Each row is a point. To make a cloud, some directions were put in groups of two or more. Within a group, all points are equally far from the middle, so they leave a hole (a ring in 2 directions, a hollow ball in 3). The other directions are filled evenly. Then the cloud was stretched, turned, moved and blurred a little. Count the holes, and give their numbers of directions, smallest first.

Cloud:
[[ 0.38  0.31]
 [-0.07  0.51]
 [-0.68  0.26]
 [-0.57  0.41]
 [-0.57 -0.16]
 [-0.68  0.01]
 [-0.23 -0.39]
 [ 0.33  0.34]
 [ 0.33  0.34]
 [ 0.15  0.44]
 [-0.70  0.23]
 [ 0.41  0.28]
 [-0.26  0.51]
 [ 0.57 -0.27]
 [-0.24  0.50]]
Holes: 1 (2)

Cloud, 22 rows:
[[-0.20  0.43  0.64]
 [-0.58  0.47  0.56]
 [ 0.08  0.71  0.58]
 [-0.36 -0.05  0.20]
 [ 0.14 -0.16  0.34]
 [-0.23  0.32 -0.54]
 [ 0.10  0.71  0.16]
 [-0.26  0.10 -0.64]
 [ 0.16  0.65  0.07]
 [-0.47 -0.21 -0.33]
 [-0.06  0.34 -0.46]
 [-0.18  0.85  0.38]
 [ 0.04  0.15 -0.56]
 [ 0.23 -0.44 -0.48]
 [-0.35  0.56 -0.38]
 [ 0.09 -0.42 -0.37]
 [-0.27  0.27 -0.58]
 [ 0.08  0.17 -0.53]
 [ 0.40  0.51 -0.01]
 [ 0.38  0.62  0.57]
 [-0.25  0.64  0.66]
 [ 0.07 -0.12  0.34]]
Holes: 1 (2)

Cloud:
[[ 0.28  0.08  0.18]
 [ 0.72 -0.28  0.59]
 [-0.64  0.22 -0.09]
 [-0.06  0.13  0.16]
 [ 0.25 -0.22  0.39]
 [ 0.53 -0.13  0.34]
 [ 0.14  0.50  0.28]
 [ 0.06  0.33 -0.30]
 [-0.58 -0.33 -0.36]
 [-0.76  0.25  0.51]
 [-0.17  0.00  0.37]
 [ 0.43 -0.37 -0.91]
 [ 0.69  0.10 -0.06]
 [ 0.48  0.42 -0.02]
 [-0.15 -0.64 -0.46]
 [ 0.54  0.64 -0.01]
 [-0.37 -0.73 -0.17]
 [-0.42  0.46  0.24]
 [ 0.55  0.00 -0.04]
 [-0.79 -0.37 -0.06]
 [ 0.66  0.12 -0.32]]
Holes: 0

Cloud:
[[ 0.08 -0.25  0.62  0.24]
 [-0.16 -0.62  0.25 -0.48]
 [-0.19 -0.03 -0.50 -0.25]
 [-0.13  0.10  0.52 -0.25]
 [-0.77 -0.20  0.20  0.33]
 [-0.29  0.41  0.83  0.22]
 [-0.65  0.09  0.61  0.57]
 [ 0.35 -0.07  0.28 -0.07]
 [ 0.54  0.04  0.02 -0.66]
 [-0.40 -0.14  0.47  0.33]
 [ 0.14 -0.08  0.25 -0.46]
 [ 0.05 -0.26  0.84  0.20]
 [-0.12  0.25  0.57 -0.18]
 [-0.32  0.05 -0.49 -0.26]
 [ 0.64  0.02  0.32 -0.41]
 [-0.44 -0.42  1.22 -0.10]
 [ 0.29 -0.10 -0.04  0.42]
 [-0.31 -0.08  0.07 -0.06]
 [-0.55 -0.18 -0.30 -0.16]
 [ 0.84 -0.13  0.35 -0.48]
 [-0.66 -0.51 -0.10 -0.03]
 [ 0.42 -0.24  0.42 -0.31]
 [ 0.30 -0.11  0.89  0.12]
 [-0.39 -0.40  0.15  0.20]
 [ 0.56  0.30 -0.66 -0.52]
 [-0.32 -0.02  0.63 -0.24]
 [ 0.62  0.49  0.63  0.23]
 [-0.55  0.22  0.37  0.31]
 [ 0.70 -0.03  0.47 -0.52]
 [ 0.71  0.18  0.58 -0.07]
 [ 0.43 -0.11 -0.17 -0.41]]
Holes: 0

Cloud:
[[-0.06  0.15  0.45  0.18]
 [ 0.20 -0.44 -0.15  0.39]
 [ 0.33  0.03 -0.73 -0.36]
 [ 0.25  0.43  0.15  0.58]
 [ 0.14  0.37 -0.38 -0.52]
 [ 0.06 -0.64 -0.24  0.05]
 [ 0.74  0.75  0.08 -0.12]
 [ 0.12  0.20 -0.74 -0.28]
 [-0.24  0.05 -0.77  0.14]
 [ 0.54  0.78 -0.02  0.38]
 [ 0.83  0.04 -0.60 -0.06]
 [-0.01  0.06  0.31 -0.51]
 [ 0.17  0.63 -0.27 -0.31]
 [ 0.90 -0.21 -0.17 -0.16]
 [ 0.11  0.20  0.39  0.39]
 [ 0.23  0.36 -0.02 -0.60]
 [ 0.12 -0.58 -0.21  0.19]
 [-0.10  0.22 -0.77 -0.06]
 [ 0.88  0.75 -0.01  0.15]
 [ 0.10 -0.01 -0.79  0.33]
 [-0.50  0.24 -0.01  0.14]
 [-0.24 -0.50 -0.46  0.24]
 [ 0.47 -0.32 -0.50 -0.43]
 [ 0.34 -0.23 -0.55 -0.51]
 [ 0.78  0.43 -0.34  0.54]
 [ 0.33 -0.04  0.36  0.38]
 [ 0.47  0.48  0.20 -0.47]
 [ 0.43 -0.10  0.39  0.26]]
Holes: 2 (2, 2)

Cloud:
[[ 0.04 -0.29  1.05  0.12  0.83 -0.16]
 [ 0.30  0.24 -0.65  0.00 -0.09 -0.12]
 [ 0.12 -0.25 -0.16  0.49  0.40 -0.32]
 [-0.22 -0.18  0.17  0.17  0.81  0.15]
 [-0.17 -0.55  0.25 -0.49  0.10 -0.50]
 [-0.43 -0.21 -0.35  0.41  0.37  0.04]
 [-0.48 -0.42 -0.31  0.51 -0.11  0.11]
 [-0.14 -0.36  1.19 -0.27  0.79 -0.51]
 [ 0.02 -0.31 -0.12 -0.38 -0.35 -0.35]
 [-0.36  0.10  0.42  0.34  0.06  0.65]
 [ 0.02 -0.18  1.04  0.00  0.06 -0.65]
 [-0.10 -0.29  0.85  0.27  0.02  0.47]
 [-0.58 -0.10  0.93  0.50  0.21  0.18]
 [ 0.14  0.22 -0.19  0.00  0.03 -0.62]
 [-0.13  0.28  0.09  0.23 -0.63  0.26]
 [-0.24 -0.70  0.05  0.01  0.08  0.44]
 [-0.33 -0.50  1.32 -0.15  0.45 -0.27]
 [-0.26 -0.66  0.23 -0.04  0.15  0.49]
 [ 0.03 -0.62  0.66 -0.13  0.64  0.15]
 [ 0.34 -0.28  0.37  0.54  0.27 -0.19]
 [-0.15 -0.40  0.35 -0.01  0.90 -0.23]
 [-0.14 -0.16 -0.45  0.26  0.47  0.33]
 [-0.07 -0.79  0.51 -0.15  0.58 -0.02]
 [-0.09  0.21 -0.24  0.52 -0.56  0.49]
 [-0.29  0.08 -0.07  0.14  0.40  0.57]
 [-0.01 -0.74  0.42 -0.12  0.59  0.05]
 [ 0.09 -0.10  0.88  0.44  0.53 -0.51]
 [-0.15  0.01  0.82 -0.44  0.71 -0.54]
 [ 0.05 -0.51 -0.06  0.13  0.56 -0.34]
 [ 0.16 -0.20 -0.07 -0.66  0.17 -0.19]
 [-0.65 -0.40  0.99  0.12  0.33  0.08]
 [ 0.15 -0.41  0.87  0.39  0.10  0.13]
 [-0.18 -0.04 -0.81  0.33 -0.50  0.50]
 [ 0.49 -0.14  0.24  0.42  0.12  0.05]
 [-0.01  0.43  0.22 -0.12  0.40  0.25]
 [ 0.19 -0.35 -0.37 -0.38 -0.32  0.06]
 [ 0.26 -0.31 -0.32  0.43  0.33 -0.09]
 [ 0.18  0.20 -0.75  0.48 -0.08  0.23]
 [ 0.02  0.62 -0.24  0.35 -0.28  0.04]
 [ 0.21  0.05  0.66 -0.52  0.33 -0.03]
 [ 0.09 -0.01 -0.21 -0.19  0.15 -0.67]
 [-0.46 -0.32  1.19  0.30  0.18 -0.03]
 [ 0.04 -0.35  0.02 -0.44  0.12 -0.62]
 [ 0.07 -0.35  0.03 -0.62 -0.01  0.15]
 [-0.15 -0.74  0.79 -0.19  0.64 -0.12]
 [-0.04  0.20 -0.75  0.60 -0.28  0.40]
 [-0.21  0.60  0.54  0.12  0.16 -0.38]
 [ 0.49 -0.16 -0.29 -0.03 -0.31  0.03]
 [-0.34  0.36  0.46 -0.05 -0.25  0.37]
 [ 0.28  0.17  0.49 -0.20  0.45  0.18]
 [-0.06 -0.62  0.89 -0.14  0.75 -0.10]
 [-0.21  0.08  0.12 -0.47  0.55 -0.44]
 [-0.48 -0.13  0.02  0.64 -0.16 -0.21]
 [-0.27 -0.35  1.16  0.29  0.02 -0.31]
 [-0.25  0.61  0.55  0.03  0.18 -0.27]
 [-0.39  0.10  0.49  0.80  0.13  0.00]]
Holes: 3 (2, 2, 2)

Cloud (52 x 6):
[[-0.66  0.65 -0.44 -0.40 -0.44  0.69]
 [ 0.66 -0.06  0.20  0.22  0.10 -0.80]
 [ 0.00  0.22 -0.40  0.40 -0.40 -0.13]
 [ 0.59 -0.22  0.40 -0.21 -0.38  0.15]
 [ 0.00 -0.15  0.15  0.14 -0.54 -0.24]
 [ 0.11 -0.33 -0.30  0.50  0.43 -0.37]
 [ 0.12 -0.25  0.91  0.34  0.70  0.18]
 [ 0.62 -0.62 -0.04  0.25  0.53  0.26]
 [ 0.59 -0.41  0.41  0.46  0.47 -0.68]
 [-0.11 -0.91 -0.25  0.39 -0.04 -0.10]
 [-0.29  0.61 -0.26  0.20 -0.63  0.44]
 [-0.19 -0.05  0.25  0.10  0.78  0.47]
 [ 0.43  0.08 -0.16 -0.06  0.36 -0.01]
 [ 0.27  0.66 -0.14  0.05  0.00 -0.41]
 [-0.13  0.87  0.00 -0.13 -0.04  0.32]
 [-0.12  0.37 -0.69 -0.06 -0.69 -0.49]
 [-0.36 -0.74 -0.71  0.15 -0.15 -0.06]
 [-0.13 -0.22  0.34  0.73  0.20  0.00]
 [-0.07 -0.26 -0.36 -0.27 -0.27 -0.48]
 [ 0.54  0.33  0.41  0.13 -0.23 -0.18]
 [-0.77 -0.16  0.79  0.20  0.48  0.61]
 [ 0.18 -1.03  0.22  0.64  0.57 -0.17]
 [ 0.69 -0.11  0.33 -0.17  0.02 -0.67]
 [-0.40  0.20 -0.33 -0.15  0.20  0.72]
 [ 0.46 -0.70  0.08  0.31 -0.33  0.16]
 [ 0.38 -0.11  0.09 -0.14 -0.11  0.34]
 [ 0.07  0.00  0.67  0.20  0.71  0.38]
 [-1.15  0.03  0.12  0.12  0.60  0.57]
 [-0.24 -0.18  0.27 -0.49  0.84 -0.30]
 [ 0.17  0.31  0.50 -0.02 -0.45 -0.28]
 [-0.03 -0.09 -0.45 -0.38 -0.26  0.53]
 [ 0.65  0.17  0.68 -0.24  0.39 -0.17]
 [ 0.25  0.11 -0.12  0.33 -0.27  0.22]
 [ 0.36  0.14  0.23  0.05 -0.34  1.02]
 [-0.63 -0.01 -0.28  0.64  0.49  0.22]
 [-0.15 -0.36  0.10  0.66  0.71  0.74]
 [-0.78 -0.29  0.27  0.17  0.20  0.80]
 [-0.93  0.02  0.03 -0.19  0.41  0.25]
 [-0.52 -0.15  0.43  0.15  0.20 -0.31]
 [-0.09 -0.11 -0.16  0.00  0.20 -0.26]
 [ 0.45 -0.35  0.41 -0.34  0.01  0.27]
 [ 0.83  0.07 -0.18  0.32 -0.04  0.23]
 [-0.42 -0.29 -0.29 -0.11 -0.24  0.51]
 [ 0.24 -0.03  0.97  0.08 -0.09 -0.33]
 [ 0.93 -0.26 -0.20 -0.04  0.37 -0.52]
 [ 0.28 -0.33 -0.21  0.14 -0.44 -0.20]
 [ 0.02 -0.24  0.34  0.74 -0.56 -0.11]
 [-0.73 -0.71 -0.18 -0.39  0.17  0.21]
 [-0.48  0.49 -0.40 -0.09  0.55  0.05]
 [-0.27  0.45 -0.90  0.15  0.49  0.15]
 [ 0.24  0.25  0.19  0.11  0.16 -0.08]
 [ 0.45 -0.13 -0.16  0.35  0.46  0.46]]
Holes: 0
